Each point is reached from the start by the listed moves, each made 0, 1 or 2 times, or once backwards (-1), plus a little noise. Say if it took an odd or an even number of moves. Then give how often each move was made.
In the rows, 128 means zero.

Moves:
(1): [132 130 138]
(2): [ 86 140 136]
Start: [129 134 133]
Points:
[137 139 153] -> even (2, 0)
[ 87 146 142] -> odd (0, 1)
[ 49 160 160] -> odd (1, 2)

Moves:
(1): [112 131 120 106 121]
(2): [114  98 114 136 132]
(3): [107 136 146 127 126]
(4): [118 111 122 130  87]
Start: [121 127 129 127 122]
Points:
[ 93  59  78 119  38] -> odd (1, 1, -1, 2)
[165 164 131 120 161] -> odd (0, -1, -1, -1)
[ 82 112 162 156 130] -> even (-1, 1, 2, 0)

Moves:
(1): [125 111 120 127 122 125 131 120 148 130 113]
(2): [119 148 115 123 129 125 148 143 141 132 134]
(3): [132 127 133 129 116 121 116 137 128 131 138]
(4): [130 134 130 111 117 120 118 112 133 119 122]
(5): [119 115 134 133 127 142 137 138 126 120 132]
(6): [130 130 110 137 141 106 111 119 135 111 126]
(7): [125 129 118 123 124 123 136 121 120 132 128]
(8): [120 132 125 129 141 145 119 124 134 129 138]
(9): [138 123 123 125 142 122 124 137 113 124 112]
Start: [133 118 118 130 132 128 131 121 134 115 127]
Points:
[107 169  86 137 122 109 126 147 188 117 183] -> odd (0, 2, 2, 0, 0, 1, 0, 1, -1)
[164  98  65 119 148  39  87  48 133  73  57] -> even (1, -1, -1, 1, -1, 2, 1, -1, 1)
[134 113  72 127 151  83  76  53 129  78 121] -> odd (0, -1, 0, 1, 0, 2, 2, 1, 0)
[131 128  63  79 142  96 163 112 182  96  57] -> odd (2, 2, -1, 2, 0, 0, 0, 0, 2)
[135 178  20 103 197  63 122 104 148  82  93] -> odd (0, 2, -1, 1, -1, 2, 1, 1, 2)
[ 98 107  46 122 143  95 157  90 166  67 106] -> even (1, 1, -1, 1, 2, 2, 2, 0, 0)

Moves:
(1): [138 147 128 115 123 117 148 126 125 126 128 116 119]
(2): [128 117 120 137 111 131 122 136 127 119 132 124 106]
(3): [101 114 114 155 128 146 146 116 124 137 128 151 131]
(4): [104 140 134 122 128 134 127 142 155 148 139 132 145]
(5): [121 142 127 121 142 131 126 142 123 152 114 142 120]
(6): [141 123 129 130 122 139 132 128 113 121 124 118 133]
(7): [128 142 146 118 119 120 144 130 122 126 131 145 133]
(8): [136 120 113 113 137 108 136 143 142 101 115  92 137]
(9): [136 164  99  95 134  97 110 139 133 109 160 147 158]
(10): [134 139 131 144 120 128 115 119 138 126 126 149 119]
(11): [116 115 111 121 100 133 116 123 114 112 125 123 125]
(12): [148 112 123 120 120 145 130 134 139 124 117 128 123]
Start: [120 122 115 122 136 142 128 113 107 106 119 135 139]
Points:
[108  49 137 206  57 178 147 101 155  62  90 180  78] -> odd (-1, 2, 1, 0, -1, -1, 2, 1, -1, 2, 0, 1)
[179  76  41  76  79 126  56 137 176   7  61  64 111] -> odd (0, 0, -1, 0, 0, -1, -1, 2, 0, 2, 2, 2)
[112  41 101 124 116 183 190 118  61  94  41 101 102] -> odd (0, 0, 1, -1, 1, 0, 1, 1, -1, -1, 1, 1)
